Each row is a point. The points of each table are mixes of a few directions, plus a little noise. How many directions does each table use, and how many do they share? Where both have some left over, give the other angles between the two spaces (their principal angles), to ten degrees, smallest first.
In the rows, zero is written as 128.

First:
[[129 140]
 [130 146]
 [118  46]
 [131 145]
 [131 155]
 [130 137]]
Second:
[[129 139]
 [131 154]
 [119  65]
 [131 153]]
Directions: first 1, second 1, shared 1

First, 6 rows:
[[136 135 117 126]
 [162 157  78 120]
 [ 96 100 174 135]
 [143 141 105 125]
 [142 140 107 124]
 [ 89  94 186 137]]
Second (7 x 4):
[[121 153 157 112]
 [ 93 131 170 132]
 [138 135 110 129]
 [135 131  94 140]
 [130 135 133 122]
 [106 120  69 176]
 [172  91 164  86]]
Directions: first 1, second 3, shared 1

First (8 x 9):
[[139 149 128 137 130 154  99 159 114]
 [142 161 117 144 110 162 123 140 131]
 [142 148 125 146 115 171 120 158 115]
 [127 168 110 116 138  85 105  86 172]
 [118  70 158 121 148 128 130 163  82]
 [109  94 148  96 175  55 102 111 127]
 [131 136 122 132 117 137 137 123 135]
 [118  97 119 132  92 131 207  86 149]]
Second (10 x 9):
[[120 100 119 132 111 165 147 153 110]
 [112 128 117 102 162  93  71 135 134]
 [115  98 110 127 112 167 138 158 111]
 [171 134 228 154 152  72 171  89 103]
 [127 103 133 136 113 157 153 146 108]
 [122 151  86 131 102 156 131 123 155]
 [114 112 126 109 154 108  92 143 119]
 [134 119 162 125 154  95 119 124 113]
 [131 182  79 137  90 152 136 100 179]
 [133 153 122 128 130 114 121 109 147]]
Directions: first 3, second 3, shared 2; angles 70

First (11 x 12):
[[135  96 108 167 128 131 128 125 120 124 123 104]
 [131 113 118 147 128 130 128 128 125 125 125 117]
 [109 217 184  20 128 119 129 134 149 140 141 193]
 [128 125 126 132 128 128 127 128 127 128 127 126]
 [116 186 165  58 128 122 129 132 142 137 138 170]
 [119 167 153  80 127 124 128 131 138 134 135 157]
 [136  89 103 176 128 132 127 125 118 123 121 100]
 [139  73  93 195 128 134 127 124 114 120 119  87]
 [143  52  80 221 128 135 127 123 109 118 115  72]
 [126 132 130 124 128 127 128 128 129 128 129 130]
 [121 160 148  89 128 124 128 130 136 133 134 152]]
Second, 9 rows:
[[128 130 129 125 127 129 128 129 129 129 129 128]
 [126 105 117 157 143 118 128 119 114 121 118 130]
 [118  39  85 241 185  87 127  94  73 100  90 136]
 [128 124 126 133 130 126 128 127 126 127 126 128]
 [123  81 105 188 158 106 127 110  99 113 108 132]
 [133 174 150  70  99 149 129 145 156 143 147 124]
 [132 168 147  77 102 146 129 143 152 141 145 125]
 [133 174 150  70  99 149 129 145 156 143 147 124]
 [131 157 142  91 109 141 128 139 146 137 140 125]]
Directions: first 1, second 1, shared 0; angles 40

First, 9 rows:
[[153 127 126 104 166  88 182 128 135 122 132 138 147 171  75 110  47 109
  151 145]
 [ 84 156  95  98  92 158  89 125 129 157  89 149 125 149 145  97 176 167
  130  78]
 [152 109 160 158 126 146 120 115 123 107 144 104 110  72 170 157 150 118
  103 151]
 [164 128 146 102 143 133 156  96 132 114 112 127 121 120 143 108  91 128
  121 135]
 [ 93 122 107 163 130  95 117 179 125 142 163 129 148 156  76 157 138 111
  150 136]
 [136 112 155 163 111 157  99 119 121 114 140 104 106  66 182 159 179 127
   99 140]
 [146 127 147 123 119 155 120 101 127 118 114 120 110  93 173 125 144 137
  107 127]
 [137 114 137 153 143 108 140 143 126 119 154 119 134 124 109 151 114 108
  132 152]
 [ 87 157  80  88 122 111 128 146 134 161 103 161 150 201  78  89 114 147
  160  90]]
Second:
[[153 166 140 134 159 152  75  75 195  49 166  40  65 173 128 136 123 112
  216 100]
 [132  87 123 113 143 119 137 143 116 104 116 141 133 118 139 118 141 118
  104 122]
 [127 143 154 115  78 101 135 145 114 120 130 156 128 133 128 132 135 120
  144 128]
 [125 112 113 161 153 139 141 127 122 108 136 127  95 117 144 107  96 147
   97 128]
 [117 130 131 109 124 100 139 155 106 180 103 147 163 109 119 124 164 130
  107 128]
 [123 120 145 114 108 159 144 102 128 184 135 148 151 126  93 169 145 151
  156 131]
 [136 110  75 152 155 175 110 116 137 100 131 115 141 138 150 131  71 108
   85 154]
 [111 157 143 124 101  81 141 165 102 175 109 150 144 107 122 111 152 136
  112 129]]
Directions: first 3, second 6, shared 0; angles 60, 80, 90

First, 9 rows:
[[120 127 121 134 125 138 143 127 132 124 136 112 141 128 131 125 113 158
  144 123 126 140 119 144 137 111 127 119 129 120 130 148]
 [137  90 120 144 121 149 135  98 146 114 113 120 140 120  91  74 111 139
  116 144 105 151 107 120 195 146 140 122  75 125 123  77]
 [142 130 149 120 144 120 125 135 114 122 111 112 109 124 129 153 125  96
  116 107 115 113 166  97  99 149 131 154 131  80 146 114]
 [ 63 131 163 108 123 110 134 127 138 172 126 165 118 126 136 110 146 153
  103 146 164 131 139 188 123 112 121  80 162 165 137 179]
 [111 138 134 120 126 118 124 134 128 144 134 147 124 131 138 133 142 129
  124 135 145 123 129 146 114 120 123 116 147 151 126 149]
 [213 149  44 156 116 143  95 141 119  86 166 132 153 144 138 152 142  94
  177 135 115 117  64  72 129 125 126 174 103 180  78  79]
 [ 82 119 144 121 118 124 135 117 144 156 127 156 130 125 123  94 137 156
  111 150 150 140 119 175 151 117 125  86 136 166 128 153]
 [159 130 137 124 141 121 115 134 114 115 112 117 110 126 125 152 131  82
  117 112 112 110 156  82 104 156 132 164 121  91 137  94]
 [125 137 140 125 139 130 146 139 117 121 128  92 127 127 141 158 107 143
  143  99 120 128 154 127  99 117 126 138 146  74 148 159]]
Second (10 x 32):
[[100 113 122 203 146 128 146  96 133 164 141 189 159 129 113  39 157 172
  153 165 122 207  95 152 249 114 126  81 146 216  83 123]
 [153 110 113 135 103 139 136 130 132  85 126 107  98 144  87 106 104 116
  102 160 133  83 121 147 139 119 126 120 131 152 149 126]
 [102 127 150 127 136 122 139 126 128 146 122 131 126 124 132 124 128 143
  124 123 132 139 145 144 129 124 127 114 144 117 137 149]
 [108 126 158 103 124 124 142 137 127 124 114 103 104 127 125 144 109 130
  103 120 138 101 162 151  91 123 127 121 146  90 165 161]
 [149 122 127 100 104 134 130 143 128  87 119  88  93 137 108 150  98 105
   98 132 135  65 143 136  83 127 127 139 127 103 166 136]
 [139 146 117 114 139 125 107 132 124 142 134 135 153 119 160 163 145 117
  153 101 121 145 119  89 102 142 132 156 106 107 105 108]
 [153 142 102 125 133 130 104 131 125 131 139 138 154 123 151 152 146 112
  154 113 118 142 105  86 119 142 132 157 100 128  96  94]
 [153 118 103 150 117 137 126 122 131 108 135 133 126 137 106 102 127 121
  128 152 125 122 103 126 160 125 127 125 120 167 117 108]
 [146 137 119 108 125 129 113 137 126 120 129 116 131 125 141 160 128 110
  132 111 126 113 126 104  92 137 130 152 111 106 127 114]
 [ 77 138 171 117 152 113 140 127 125 173 119 138 138 114 156 139 138 155
  132 101 132 162 160 142 115 127 128 114 149  93 135 163]]
Directions: first 4, second 3, shared 1; angles 30, 80

First (11 x 32):
[[185 103 143  82 131 113 144  72 147 119 113 158  74 108 171 170 162 108
  120 113 134  95 133 169 112 136  81  95 122  92 158 118]
 [184 105 142  82 127 114 144  75 147 117 115 160  75 108 173 171 162 109
  119 114 135  94 133 168 111 136  80  95 122  90 158 118]
 [132 126 127 124 129 127 129 123 129 128 126 131 125 126 132 129 129 126
  126 127 128 126 128 130 127 128 124 125 126 126 130 127]
 [136 125 130 123 128 125 128 121 130 126 124 132 122 126 134 133 132 126
  126 127 128 124 128 134 124 130 122 123 129 123 134 128]
 [178 106 143  83 129 113 143  77 147 119 114 157  78 110 168 169 159 107
  120 117 135  97 131 166 114 135  83  94 121  94 155 117]
 [139 121 130 118 129 126 132 118 131 125 126 135 118 124 136 136 134 124
  127 124 130 122 130 135 124 128 119 121 127 119 134 127]
 [ 13 177  99 222 125 160  94 239  90 149 155  63 237 168  39  44  59 169
  145 157 115 195 119  44 160 115 224 197 142 202  66 150]
 [129 128 130 128 128 128 131 126 127 128 130 129 129 127 128 129 128 127
  126 126 128 127 129 128 128 128 129 127 130 128 129 128]
 [ 69 154 112 176 129 145 112 183 108 139 141  95 183 149  82  82  94 148
  138 143 121 163 123  87 145 121 176 164 134 166  98 139]
 [139 122 132 118 128 126 132 117 133 126 126 135 116 125 138 138 137 122
  127 124 128 121 129 136 125 129 118 122 127 121 134 126]
 [100 139 120 150 126 136 120 153 118 132 136 113 156 138 107 106 112 140
  131 134 124 144 127 107 136 125 151 145 131 145 114 132]]
Second, 9 rows:
[[147 153 134 107 141 104 125 125 148 115 141 150 129 119 107 159 164 109
  125 166 112 161 137 145 123 162 136 139 111 119 157  95]
 [ 65 153  89 174 119 172 145 185 131 152 129  82 165 152  62  72 123 148
  138 125 152 150 108 102 135 125 150 157 127 178  81 167]
 [161  56 159 117 114 124 116  72  90 127 104 138  86 117 235 131  68 140
  123  63 131  46 132 126 130  71  91  77 158  92 127 145]
 [ 95 165 103 147 131 143 138 168 145 136 138 110 157 140  64 110 151 129
  133 154 134 168 120 121 130 150 150 158 115 158 114 133]
 [116 116 123 141 121 142 131 132 118 136 121 115 128 133 136 110 109 138
  130 108 137 112 122 119 131 111 125 124 136 134 112 146]
 [121 168 117 125 139 120 132 151 152 124 143 132 147 130  74 138 167 116
  129 170 120 175 130 136 125 165 147 154 109 140 139 108]
 [119 164 117 127 137 124 132 150 149 125 141 129 145 130  79 134 161 119
  129 164 123 170 129 133 126 160 145 151 111 141 135 113]
 [155 108 146 110 129 112 120 100 122 120 124 146 109 118 167 148 121 123
  124 119 120 108 135 137 126 121 115 110 133 105 144 117]
 [173  68 163 104 121 111 114  69 100 119 111 151  85 112 226 149  87 129
  122  82 122  62 137 135 127  88  94  82 150  85 142 128]]
Directions: first 1, second 2, shared 0; angles 30
